Each point is reached from the start by the listed moves, each made 0, 1 or 2 times, or once backwards (-1), plus a little noise. Is the number of moves made odd or even? Then give how often each move was made.

Moves:
(1): 24 63
(2): -21 31
Start: 7 -3
Points:
-59 -7 -> odd (-1, 2)
4 -96 -> even (-1, -1)
-37 56 -> even (0, 2)

Moves:
(1): -5 -9 -10 26 19 30 -1 23 32 0 -10 -19
(2): -10 35 -8 12 -9 12 -3 -2 -33 3 30 7
(3): 0 10 4 -5 2 -1 -7 28 -1 -4 20 3
(4): -36 -31 13 4 8 4 5 -17 12 -5 15 19
(5): 6 29 -5 3 28 7 -8 -5 6 0 -2 14
(6): -11 12 -7 -12 28 2 18 -1 -9 -21 8 -7
(7): -17 9 0 -21 17 -42 46 10 8 -20 -1 7
(8): -1 1 -19 -12 7 4 8 17 6 7 -5 -9
(9): 4 18 -8 -13 -8 22 -2 4 26 -2 5 -6
Start: -5 7 -15 -5 -14 16 2 -9 12 -6 -3 0
Points:
-2 125 -125 6 9 184 -7 116 29 -8 62 -104 -> even (2, 2, 1, -1, -1, 2, -1, 2, 2)
-122 13 21 -89 58 -68 130 -62 23 -106 60 61 -> odd (-1, 0, 0, 2, 0, 2, 2, -1, 1)
-3 98 -65 22 30 28 62 45 90 -15 -33 -24 -> even (2, 1, -1, -1, 1, -1, 2, 0, 1)
8 174 -65 -54 -15 -3 36 7 -51 -10 49 21 -> even (-1, 2, 0, -1, 1, 0, 1, 1, 1)
-102 -102 -50 38 71 109 25 28 54 -20 10 -46 -> odd (2, 0, 0, 2, -1, 2, -1, 2, -1)
-93 8 2 12 -3 42 20 48 77 -22 85 41 -> odd (1, 1, 2, 2, 0, -1, 1, 0, 1)
-90 -126 0 -64 1 -79 93 -46 26 -19 -28 30 -> even (-1, -1, -1, 2, -1, 0, 1, 2, -1)

Moves:
(1): 38 -6 5 -8 1 23 -10 0 -39 5 9 -3 -7 3 -12 34 -18 14 9 13
(2): 19 25 23 -13 49 -9 23 5 15 3 5 -35 24 20 15 44 -17 -7 7 2
(3): -1 10 46 -12 -27 -9 -8 17 18 -6 -3 -12 -2 22 -11 18 -27 -13 14 14
(4): -25 23 -16 47 -9 4 6 11 -18 10 -10 19 11 7 2 22 3 -13 18 -1
(5): -25 -12 9 27 53 0 -2 13 15 -8 -9 -25 -22 26 -22 -23 10 3 -1 29
(6): 20 -6 25 1 2 41 11 -4 16 19 -8 3 -20 9 24 20 -33 -31 -14 -11
(7): -10 -46 61 -12 -6 20 14 -10 11 11 10 30 -7 -2 28 7 40 25 56 -8
(8): -12 -14 -6 -5 -3 -11 5 33 4 13 12 26 -11 -5 19 10 -36 28 -8 5
(9): 26 -8 -19 12 12 18 -4 3 38 27 -11 15 45 19 1 -13 7 4 21 39
(10): -2 21 31 -21 17 -10 -4 4 13 43 -37 -24 4 -47 -21 -27 8 21 -21 0
(11): -5 -11 21 9 -1 -2 7 0 -6 -4 29 5 9 -32 -8 -15 5 5 2 -1
(12): -13 13 11 -14 30 18 -45 7 -3 -2 14 22 7 16 -16 -31 10 19 1 -45
(13): 11 -49 14 3 -33 -17 15 23 -10 -14 14 -4 62 22 14 -5 -20 -8 -17 -25
(14): -8 31 -26 -21 -11 -1 37 -28 -23 21 9 15 -7 43 -23 -11 -17 11 -10 13
(15): -6 4 21 -6 10 -37 -36 -1 -13 2 7 6 -8 -2 17 8 11 -7 5 -4
(16): -46 -1 23 11 5 6 -25 -54 39 39 17 -46 28 2 -2 11 -22 27 13 -3
(17): -20 1 -8 -14 -7 34 -2 3 15 5 17 16 15 0 -2 27 37 -1 -13 14
(18): -2 33 -3 4 -6 22 -4 6 -15 -17 -5 -35 4 10 33 -4 7 21 -8 20
Start: 2 10 -33 20 34 -8 -21 -17 16 34 -14 -20 -38 13 16 36 57 -14 -13 9
Points:
-60 -82 100 20 -2 131 -18 -66 47 195 79 57 119 82 63 263 7 105 152 -81 -> odd (2, 1, 0, 2, -1, 0, 2, 1, 0, 0, -1, 1, 1, 0, -1, 2, 1, -1)
37 -10 -4 -5 33 -54 -11 -16 -1 195 -58 45 -43 -85 -97 -80 -16 77 -26 38 -> even (1, -1, 0, 0, 0, 0, 0, 1, 1, 2, 1, 0, 0, 1, 0, 0, -1, -1)
116 110 108 -131 193 34 -52 60 -59 125 -35 10 -82 -63 81 107 -18 10 -104 -162 -> odd (1, 2, -1, 0, -1, 2, 0, 1, -1, 2, 0, 2, 0, 0, 1, -1, 0, 0)
-66 -21 194 131 99 -97 -60 134 56 -68 -11 -125 -103 163 173 136 -105 -132 -3 -8 -> even (-1, 1, 2, 1, 2, 2, 0, 1, -1, -1, 0, 0, 1, -1, 2, 0, -1, 1)

Moves:
(1): 19 1 34 18 2 19 -18 8 14 38 14 -24 -42 -4 46 -7 -22 18 -23 -1 8 -27 23 -6 16
(2): 29 47 -11 -21 10 34 16 -9 0 -20 0 -34 -25 12 -2 -43 -23 -25 -18 -13 53 -6 -32 -27 2
(3): -20 -30 10 25 7 2 -1 31 12 10 17 -5 -7 20 20 9 6 8 -9 2 -7 20 -16 4 -14
(4): -37 -2 -6 -30 4 25 2 24 -17 23 -4 -38 -12 -20 -33 20 -12 -24 -14 -1 -18 2 -20 -21 21
(5): -12 30 -22 -10 30 -10 -1 -17 41 6 11 4 30 -43 16 29 3 7 -2 16 -4 7 29 -5 -24
(6): 2 10 -30 -21 55 34 23 16 -7 24 -8 -37 25 35 5 25 12 -31 -7 17 5 -38 -21 16 16
(7): 4 -16 -4 46 -15 -21 22 -1 8 29 -12 -4 20 -18 13 -59 -12 -23 -1 46 7 -24 -6 5 -22
(8): -16 8 22 -4 -12 0 15 19 21 -16 -3 -9 -10 9 17 -3 0 2 -3 18 8 -8 40 5 -11
(9): 15 -41 9 44 10 12 -5 -22 14 -20 -46 -32 32 16 14 -16 -11 -17 0 -4 -1 35 22 2 36
(10): -21 0 21 9 -12 38 22 -25 8 45 -8 -61 -11 41 -38 7 53 -15 3 -27 4 -14 -38 -10 -22
(11): 5 -12 17 1 -21 -11 -2 15 -4 -3 -11 -11 15 3 -3 14 -6 6 -13 -8 -31 -2 -24 -31 7
(12): -41 -61 -20 6 14 -34 -41 -2 52 -38 41 -14 -37 -24 -1 -13 39 7 3 -18 10 -51 4 -24 -18
(13): 21 17 8 8 -5 33 -1 13 -10 -3 -39 18 1 4 -18 -17 -4 -44 -12 -43 15 -13 -30 12 6
(14): -29 -1 3 18 -15 -26 -10 -39 -28 -3 -24 24 -12 1 23 -4 -7 -34 -14 8 -3 12 7 4 -8
(15): -42 -37 3 -45 -26 23 -48 6 12 7 -27 -12 22 -27 32 9 9 2 8 38 37 9 -27 -37 5
(16): 19 -53 52 -4 13 5 2 -19 -50 -48 0 20 4 -7 4 24 -37 11 -17 -4 28 -3 5 6 -56
(17): -18 -14 -4 -7 8 12 12 2 -8 11 -1 1 16 10 23 -21 38 -11 -16 -14 -24 7 7 -23 -6
(18): -50 19 25 -18 3 7 -25 -5 -2 -8 28 -8 15 26 -15 -22 17 -17 -26 -24 2 -24 -13 -15 0
(19): 11 -12 -26 37 -12 31 -31 -12 2 -6 22 -13 -10 22 -17 8 19 -9 13 6 -33 -4 35 -18 -33
(20): 26 28 19 -2 38 4 -8 -5 5 4 -2 -14 -16 4 -3 -4 16 -36 3 37 -8 10 8 8 12
(21): 9 -9 -8 -11 18 -13 18 14 -15 27 15 -10 16 -7 11 8 15 -20 -5 -5 39 -7 21 16 0
(22): 21 -82 4 7 -21 -26 47 -54 34 -5 21 105 9 -12 10 24 -22 -15 -8 -1 -4 31 29 -9 13
(23): 3 -7 3 2 -25 14 -10 -13 8 -21 14 7 1 -10 30 -18 -14 -30 34 -19 -15 -20 -20 1 21
(24): -18 -29 -3 15 -34 13 -10 -5 2 -41 18 -38 13 -24 -14 4 30 32 -37 20 -8 16 -6 49 -17
Start: 22 36 24 7 52 26 46 -7 -12 14 46 28 21 6 -63 -42 -1 49 5 -1 -30 4 11 -15 14
Points:
17 -41 107 48 160 31 191 51 207 123 228 238 9 86 105 -101 -56 -63 -91 -161 49 -273 -15 -15 19 -> even (2, 0, 2, -1, 1, 2, 1, 1, -1, 0, 0, 1, 2, -1, -1, 0, 0, 2, -1, -1, 0, 2, 1, -1)
-42 248 101 -155 260 93 174 140 -21 -53 36 -173 40 -31 -153 -154 -63 -132 -118 6 22 -236 -153 -179 -153 -> even (-1, 2, 0, 2, 2, 1, 2, 2, -1, 0, 2, 1, 1, -1, -1, 2, 1, 1, -1, 1, -1, -1, 0, -1)
31 112 187 -105 168 55 111 58 5 8 52 -100 50 23 45 -19 -48 -17 -132 39 80 -98 25 -58 6 -> odd (1, 1, 0, 0, 1, 1, 0, 2, 0, 0, 2, 0, 0, 0, 0, 1, 0, 1, -1, 1, 1, 0, 0, 0)

Moves:
(1): -14 11 -5 14 16 -31 -31 41 -1 8 -27 -7 -34 11 -19 -2 -6 21 26 21 6 9 5 -29 16
(2): -29 12 -14 0 -23 -9 20 -7 29 -14 -1 23 -19 16 -13 -13 -4 21 23 -11 5 -11 -11 -8 26
(3): 24 8 9 18 8 20 0 11 13 -7 -9 19 -18 -6 -5 -14 25 -8 0 -7 17 -2 -2 -14 5
(4): -27 11 -9 13 20 14 -7 -1 -12 7 40 5 7 -18 -6 9 -2 11 16 3 0 16 -8 13 -18
(5): 14 23 12 25 -13 -8 12 -23 -31 16 -10 -12 13 -3 -13 3 -2 11 -2 -12 -19 35 -24 -23 -20
(6): -21 -8 -28 8 -13 25 28 3 0 -37 0 -5 17 -29 39 -17 1 -11 -8 -12 7 13 25 -7 -26
(7): -9 3 4 -5 -19 -17 -7 -10 -28 29 6 20 -5 13 2 11 5 -43 11 28 3 14 2 -15 -4
(8): 28 8 -21 44 6 5 -11 -17 20 -16 -28 6 -11 -6 -4 8 -6 -9 32 9 3 1 -30 52 15
(9): -12 7 -14 -16 11 -14 0 13 11 -5 16 -16 -17 11 -17 14 6 -5 4 9 -17 15 -9 -11 -10
(10): -2 -16 -25 -2 -9 19 10 13 22 26 9 -19 -18 12 -9 -36 4 13 0 -12 40 -13 20 -24 -13
(11): -6 -42 -13 3 -39 26 8 -9 -17 -6 23 -3 -1 -13 -8 14 7 -12 1 23 0 -18 -4 7 17
(12): 0 19 9 -22 -6 -13 7 -16 -8 -10 9 -10 3 -19 -29 -7 -7 0 7 2 7 10 -9 5 18
(13): -3 -9 1 9 9 -7 -9 -21 14 -3 4 0 17 -3 -3 -17 3 -15 -3 14 22 -5 7 -11 -2
(14): -7 10 13 12 19 -1 -1 6 6 9 -1 5 7 11 10 17 -16 -7 -6 -14 10 0 8 15 18
(15): 16 19 -19 16 49 5 36 1 49 9 9 -4 -13 -6 -6 -34 22 -9 -8 40 -12 17 14 -2 -15
(16): 2 -3 25 6 -14 -20 7 1 -5 -13 -9 15 -9 13 16 0 -3 -8 18 -2 3 4 -19 6 3
(17): 19 -14 -11 -23 -10 -2 -6 -4 33 -6 12 -16 -14 15 20 -8 -8 2 -8 1 -15 6 19 -26 10
(18): -9 -17 -6 7 1 -6 15 7 7 -2 1 28 -7 -13 13 14 -7 -11 -4 19 6 4 -2 -12 -14
(19): -32 -24 -12 4 30 42 -14 0 -29 6 6 15 -27 -25 8 13 1 -16 21 6 -13 -2 -35 28 4
(20): -17 13 2 11 24 -2 -4 11 -5 10 6 -1 31 -19 -9 11 -6 -12 5 15 1 -8 -17 -7 1
(21): -12 10 -3 11 29 -12 4 15 0 14 2 9 -11 26 9 11 -22 12 18 11 46 -9 -15 -18 11
(22): 10 1 15 -2 24 10 0 4 18 10 -13 -10 18 -13 -1 0 26 10 2 -5 25 7 2 7 16
(23): -5 -14 -25 15 4 -14 4 -14 1 -30 -16 5 14 -25 -3 -10 9 -7 50 -10 4 3 22 -28 -32
(24): 22 6 -10 7 3 35 -4 1 23 2 -3 3 10 24 -10 -4 -16 11 3 14 -33 9 -6 22 -18
Start: 7 35 -1 -25 16 13 -16 4 -12 -6 5 10 -11 -10 -2 1 17 13 -11 -14 -2 14 8 -8 20
Points:
-95 208 -130 178 336 -43 89 13 163 -11 -20 47 -78 -131 -106 -88 118 27 179 79 186 161 -92 -189 8 -> even (1, 2, 2, 1, 2, 1, 0, 1, 2, 0, -1, 1, 2, 0, 2, -1, 0, 1, 1, 1, 2, 2, 1, -1)
-37 115 -109 -2 82 -22 -66 -50 -45 -24 24 -4 23 -50 -9 37 -62 17 221 64 28 129 32 -34 29 -> odd (1, 0, -1, 2, 0, 1, 2, 1, -1, -1, 0, 2, -1, 0, 0, -1, 2, -1, 0, 0, 2, 1, 2, 1)
31 231 72 -21 209 -151 -19 59 35 -33 53 -84 44 1 -52 -4 -58 45 16 -11 -40 137 26 -172 14 -> odd (1, -1, 1, 1, 1, 0, -1, -1, 1, -1, -1, 2, 0, 2, 1, 1, 2, -1, -1, 2, 1, -1, 1, 0)
14 202 32 9 124 -48 -32 69 51 105 4 -69 74 91 -137 37 -18 162 90 -17 -39 119 -33 -153 25 -> odd (1, 1, 0, 1, 2, -1, 0, -1, 1, 0, 0, 0, -1, 1, 0, 0, 1, -1, -1, 2, 1, 2, 1, 2)
138 47 -25 -71 204 185 21 33 167 43 124 -25 -8 46 -15 -61 104 -18 -126 159 -12 13 39 -15 15 -> even (-1, -1, 2, 0, -1, 0, 0, -1, 1, -1, 1, 0, 1, -1, 2, -1, 1, -1, 0, 0, 2, 1, -1, 2)
-126 45 -67 28 21 60 -56 -113 -196 -11 -5 -51 99 -155 -69 -39 -18 -21 59 -97 -32 63 -44 -29 -101 -> odd (0, 0, -1, 0, 2, 1, 0, 0, 0, 1, -1, 1, 2, 0, -1, -1, -1, -1, 2, 1, -1, -1, 1, 0)
